Each row is a point. Each copy is the shape, with its points in the same order, turned, moved and blurred by noise. Is it also mirrored, or only turned?
In the rows, 128 means zero.

Shape:
[[135 226 123]
 [179 105 119]
 [161 143 137]
 [114 120 158]
 [ 90 159 119]
 [177 132 161]
 [ 73 125 126]
 [ 96 129 200]
 [ 90 108 135]]
Copy 1:
[[204 175  93]
 [154  66 104]
 [173 102 118]
 [123 114 141]
 [121 157  97]
 [170  86 132]
 [ 94 148 109]
 [115 154 179]
 [ 98 121 117]]
Copy 1 is: only turned
Copy 2, 9 rows:
[[162 193 196]
 [156 149  71]
 [137 157 118]
 [110 111 121]
 [153 119 174]
 [112 163  97]
 [134  79 156]
 [ 63 105 146]
 [130  87 138]]
Copy 2 is: mirrored

Shape:
[[128 129 113  96 112 124]
 [167 140 117 115 211 128]
 [ 60 133 170 124 136 168]
 [124  85 147 107 117 119]
 [146  95 181 133 115 111]
 [108 186  92 189 212  87]
 [124 178 134 116 155 147]
 [138 100 144 105 130 120]
 [134  86  92  86 129  90]
 [108  84 138 196 135 154]]
Copy 1, 10 rows:
[[130 126  91  97 117 129]
 [122 100 107 102 211 177]
 [ 77 183 154  73 133 112]
 [102 110 113  51 113 129]
 [125 108 146  34 111 139]
 [122  89 171 147 232  97]
 [136 160 130 116 163 139]
 [113 113 111  58 126 141]
 [112  79  66  80 124 121]
 [ 57  92 187  96 124 139]]
Copy 1 is: only turned
Copy 2:
[[100 132 118 136 155 131]
 [196 151 143 113 157 157]
 [119 151 190 190  90 107]
 [106 125 137 148 152  86]
 [126 151  96 173 138  59]
 [198 129 114  88  62 186]
 [135 167 141 159 128 163]
 [128 136 136 145 166  97]
 [108 105 127  99 177 101]
 [166  82 134 194 103  93]]
Copy 2 is: mirrored
Copy 3, 10 rows:
[[114 113 103 114 152 137]
 [159 190 138 105 138 187]
 [179  57 138  80 114 136]
 [153 106 124 128 173 109]
 [169 100 140 168 160 123]
 [126 190 183  97  45 152]
 [137 115 124 100 108 188]
 [153 119 125 130 169 129]
 [110 150 119 110 185 102]
 [205 125 114 130  93  86]]
Copy 3 is: mirrored
Copy 4 (10 x 6):
[[146 105 127 126 101 130]
 [175 127 120 126 157 215]
 [ 72  83 170 109 165 134]
 [146 112 150 107 135 102]
 [156 150 175 105 143 112]
 [ 81 177  65 115 174 212]
 [109 111 135 134 118 187]
 [168 112 144 117 138 128]
 [181 104  90 107 111 115]
 [105 138 138 152 202 106]]
Copy 4 is: only turned
